Every row gives one point. To make a cloud, some directions were put in groups of two or more. Within a group, all points are equally far from the middle, so they leave a hole (a ring in 2 directions, a hollow ball in 3). The other directions are filled evenly. Then the cloud was stretched, turned, moved and blurred a little. How many holes are there, and how many directions does each take, smallest first?

Cloud (15 x 2):
[[ 70   8]
 [ 54 -25]
 [-50   6]
 [-50  10]
 [-35 -14]
 [-49   6]
 [ 20 -37]
 [ 60 -20]
 [-34  64]
 [ 61  36]
 [ 32 -36]
 [ 67  -6]
 [ 34  62]
 [-13  71]
 [-53  31]]
Holes: 1 (2)

Cloud (21 x 3):
[[-51 -10   0]
 [ 61  11  18]
 [-36  32 -50]
 [-37  12 -46]
 [ -7  72  24]
 [  6  22  48]
 [ 58  19  26]
 [-38  55 -40]
 [ 37  12 -62]
 [  2  65  32]
 [-47  -8 -26]
 [ 59  64  21]
 [ 25  56  39]
 [ -4  34 -77]
 [-37 -53  59]
 [ 46 -73  45]
 [ 61  29  20]
 [-38  25 -46]
 [ 31 -70 -28]
 [-30  72 -58]
 [-27 -14 -54]]
Holes: 1 (2)

Cloud:
[[  18   50  -37   79]
 [   2  -18   18  -66]
 [  -1  -15   52   28]
 [ -35   24   35  -44]
 [  44   38  -20  -50]
 [  23  -32   -3 -106]
 [  31   22   42   40]
 [ -25  -52   17    7]
 [ -14   22  -29  -60]
 [  44   15    2  -56]
 [ -29   -6  -10  -37]
 [  65  -14   -3   -9]
 [   9  -10   41  -98]
 [   4  -30   56  -27]
 [ -46  -17   25   66]
 [ -49   13  -15  -29]
 [  61   -2   40   43]
 [ -11    5   26   -5]
 [   1   74    6   63]
 [   9  -28  -49   32]
 [  -7    0   20  121]
 [  52  -48   -1  -54]
 [  -7   40  -38  -42]
 [  -4   17  -26   -3]
 [  34  -55  -14    4]
 [  57   20  -28   25]
 [ -49  -21  -43   37]]
Holes: 0

Cloud (74 x 8):
[[  15   73  -21  -69  -35  -54  -18  -30]
 [ -50   41   -7   59  -22   16   -9  -30]
 [  58  101   10   10  -35   -6    2  -13]
 [  -3  -19  -44  -36    5   -9  -12  -41]
 [  28  -15   25  -15   63  -54   51  -15]
 [   0   58  111   20    0   -3   -3  -24]
 [  58   42  -20  -22   21   17   18   39]
 [ -83   67   66   35  -45  -34   11    5]
 [ -67    1  -45  -16  -14    2  101   30]
 [  53   57    5  -65  -11   -5    2   60]
 [ -26   47  -13  -52  -56   16   67   21]
 [  15  -30  -47  -44  -25    2   72   -8]
 [  22   86  -39   17  -29  -21   37  -60]
 [  24  -11  -43    9   42   20   -7  -13]
 [  16   21   45   27  -19   23   42  -88]
 [ -45   14   58   59   -6  -18   33  -67]
 [ -52  -20   -8  -66   72   24   41    7]
 [  40   16   75   28   36  -27  -35  -25]
 [  60   -2  -43   -6   39  -42   35  -30]
 [ -26   57   -9   47  -93   -4   61   20]
 [  63   59  -49   24   36   20   29   -5]
 [ -10    1   38   21   12  -67  -26   80]
 [  11   61   19   45  -18   43   15   54]
 [-102   54   26    4   20   13   26  -60]
 [  36   -2   56    8    8   36   -1  -54]
 [  20  -31   94  -48   -4   14  -22   13]
 [ -43    7  -37   26  -44  -56   52  -49]
 [ -30  -38   11   41  -64  -27    7    0]
 [ -68   77   58   15  -59   31   19   50]
 [   0   31   -4    0  -92   14   49  -27]
 [ -13  -31  -55  -13   -1   11   12  -45]
 [   8   97   24   22  -66  -62   -2   -1]
 [ -72   17   -5  -17   -5   21  -51   12]
 [ -40   78   85   34   18    1    0   56]
 [ -70   33  -20  -30   40  -59   21   11]
 [  -6   25   85   65  -14  -13   51  -46]
 [ -50  -11   44  -24   80   51    1  -15]
 [ -48  -66   71   38   29  -13   45   51]
 [ -58   -9   82   -5   34  -28  -34   72]
 [ -96   -5   43   23  -38   14   11   38]
 [ -73   -6   14   -8    0  -32  -49   19]
 [  13   -8  -29  -36  -49  -52   26  -17]
 [ -68  -22   12   26  -25   -6  -10   31]
 [  52   83    3    3   22  -53  -19   -6]
 [ -66   22    3  -45   42  -36   39   43]
 [ -18   73   26  -28   20    6   74   -1]
 [ -72  -70   43   31   17  -31   44   38]
 [ -14   19   53  -10  -71   24  -46   36]
 [   6    5   18   -5  -47    5   30  -86]
 [ -54   39   11  -25  -84   11   68   41]
 [ -33  -12   66   30   66   -1   -7  -37]
 [  25   27   10    4  -91  -12   61  -43]
 [ -43   -6   20   18  -55  -91   49  -22]
 [  71   24  -38    1    1  -23   49   15]
 [  40   -1   27  -74  -82  -61    7   47]
 [ -59   13   26  -59   29  -70    4  -16]
 [  24   33   69   11  -68   22   58  -28]
 [-111   61  -32   -2  -16   25   39  -16]
 [ -22   52  -12   62   19   31  -21  -12]
 [  -7  -11   18   42   72  -47   74   27]
 [   8   79  -12   22  -49  -11   17  -69]
 [  40  -79   11  -28  -33  -26   95   -9]
 [  -6  -26   47  -30   84   19   22    7]
 [ -81   47   35   36  -42  -15  -31   -4]
 [ -48   19   74   58  -33   41   69   37]
 [ -50  121  -10   21   10   42   16   24]
 [  58  -16   65   34   38    7   88   31]
 [ -34  -53   -4   42  -13   35   45   40]
 [  31   84   29   18   51  -39  -51  -13]
 [  25  -65   21   25    5  -67   13   -8]
 [  13  -54    1  -58    9    7   60  -28]
 [  15  116    3   -3  -37   11   -4   52]
 [  -9  -15   -1   14   23   14   29   84]
 [ -53   84   48   34  -47   27  -12   55]]
Holes: 2 (3, 3)

Cloud:
[[ -43  -24  -21  103  -33    6  -23    1  -31]
 [ -41    0   33   44   12  -55  -17  -72  -48]
 [  45  -20  -16   45   -3  -18  -58   25   50]
 [  -9   59   18   37  -19  -71   15  -57  -19]
 [ -47  -12  -30    9  -63   52  -60   29    6]
 [ -13  -37  -33   38  -16   23  -61   64   -8]
 [ -95  -57   15   66  -39   -6    8  -18  -34]
 [  -4   48    9    2  -19  -42   31  -78  -80]
 [  -4  -81    5   -3  -24   53   66   10    8]
 [   2   -8  -49  -12  -46   12   46   47   17]
 [  73  -49    8  -16   42   73  -13  -34  -18]
 [  10    2   23   14   60  -34  -59  -32   18]
 [ -34    0  -39   -4  -72   58   16    0    6]
 [ -63   71  -15   19    4  -39  -65   45  -26]
 [ -46  -18   20  -29  -45   43   50    2  -60]
 [ -57   68   12   -3   67   -7    2  -39  -67]
 [-121  -15    4   -2   29   29   47   -4  -19]
 [ -20   11  -32   12  -30   47  -53  -55  -95]
 [ -64   49  -20   28   43  -30   59  -25   -1]
 [  21  -69   37   10    8   35   33  -63  -45]
 [  14   -2    0   80  -13   62  -89   -5  -28]
 [ -36  -31   14  -10   82   26  -14  -42   -9]
 [   4   71   31   22  -72  -47  -49   20   14]
 [  44   49   68   57  -10  -33  -57  -36   15]
 [ -69   21  -31    9   43   30   62  -31  -63]
 [ -13   -2  -10   54   -8  -18   37  -25  -73]
 [ -35   78   28   58  -48  -23  -23  -25  -37]
 [  37   53   33  -47   21  -11  -35    2   71]
 [   6  -41    8  -52  -57   39   53    8  -56]
 [ -19   52  -14  -45  -24   10  -51  -52   -6]
 [ -11    8  -21   47  -69  -26  -56   46   -5]
 [  55  -32    0   32  -36   11  -43  -31   56]
 [ -83  -53   19   52  -32   11   36  -14  -48]
 [ -30   62   -7  -90  -45   19   26  -11  -34]
 [ -41   33  -14   37  -44   67  -61   -7   18]
 [  22  -23  -14   88  -17   32  -84   -5  -24]
 [ -40    6   51   14   40    7  -63  -62  -38]
 [ -23    4   48   24   14  -33  -71  -20  -67]
 [ -20   53    4   13   -2  -53   30  -81  -67]
 [ -12   58  -10  -18    1   56   11  -79   -6]
 [ -64   74   -5   25   65   -7  -58  -31  -32]
 [  39   50   71   12    0   15  -41   -1   98]
 [  34   -7   46  -31   34   39  -37   12   76]
 [ -18   93   -9   30   -4   30  -31  -40  -48]
 [ -78    2   69  -22   28  -32   48  -13   74]
 [  45  -53  -24   23   46   42  -49   20   -4]
 [ -65  -61   -2   -1  -23   38  -20   59  -13]
 [ -32   12   81    4    7  -23   13  -79  -45]
 [ -89  -56    2   68   11   31    4  -50  -25]
 [  -1  -11  -10   23   74   74   -5   27  -18]
 [   9  -21   67  -60  -45  -33    7   17   27]
 [  21   24    2  -46    9   53   36    8   76]
 [  25   -1    3   47  -42   40   17   -3   28]
 [ -79   20  -10   27  -41  -32  -54  -42  -23]
 [  62   15   30   69   43   -3  -66  -31   11]
 [  21  -33  -35   20   16   61  -63  -61  -15]
 [ -62   62   35   -3  -57  -42   21  -55  -12]
 [  14   35   33  -27   44  -52  -26   30   25]
 [  -8   86   28  -13  -44    8    0   18    7]
 [ -32   40  -79   39  -25   18  -19   -5    3]
 [ -25  -17   39  -54  -20  -62   65    5  -14]
 [ -22   16   61   -6  -17   40  -11  -57   69]
 [ -78  -45    0  -23  -11   23   76  -56   -3]
 [  -4   19    3  -31   23   71   20   39   40]
 [ -44    4   20  -30  -20   27   46  -15  -90]
 [  55   28   85   37   25    2  -55  -41   28]
 [ -40  -72  -56   -2  -11   48   -2   25   20]
 [  -3  -72   15  -11   67   22   29    2   47]
 [ -77  -80   -8   47  -22   14   27  -27  -32]
 [ -37   -2  -24   34   31   -6  -15  -79   15]
 [  38   26    9   74   14  -31  -31  -33   61]
 [ -70   20    4  -45   -1  -30   -4   28  -63]
 [ -68   52  -33    8   -5  -72    6  -14   -4]
 [  22    3   31  -45  -78  -13   43    4  -27]
 [ -31  -36   27  -64   36   38   59  -68  -35]
 [ -59  -64    9   -6   42   -7    7  -16   23]
 [  16   17   25   -2  -59    0    7   51   37]
 [ -22  -20   -9   55  -19  -53  -17   50    0]
 [  -8   69   34   32  -31  -78  -40  -30   39]
 [ -89   -6   22  -36  -39   17    9   47  -37]
 [  -6   17   52   38   53   87   -6  -45   39]
 [   4  -38   17   41  -21  -30  -32   56   63]
 [  15   60   35   -2  -10  -39  -56  -46  -67]
 [ -23   -5  -15   21  -67  -62   38   -3  -27]
 [  49   72   14  -64   -5   -8   12   19   14]
 [ -47   30  -16  -67   39   25   20   13   30]
 [  37   12   24  -32   41   50   37   23   54]
 [ -66   31  -29   -1   66   14  -33    8   18]
 [   0  -29   71   10  -16   59  -36  -56  -13]
 [ -28  -19    4  -27   15    4   54  -16   93]
 [  -5   28   30   32  -10  -58   -4   35   93]
 [  -7   60  -11   74  -37  -14  -88   31   -9]
 [   4  -60    1   28  -29   63   43  -30   40]
 [ -22  -25  -41   35   11    1   -4  -13 -112]
 [ -58  -31   65    5   23  -14   -9  -13  -67]
 [  35   28   30    5   -4  -34   58  -43   58]]
Holes: 2 (4, 4)
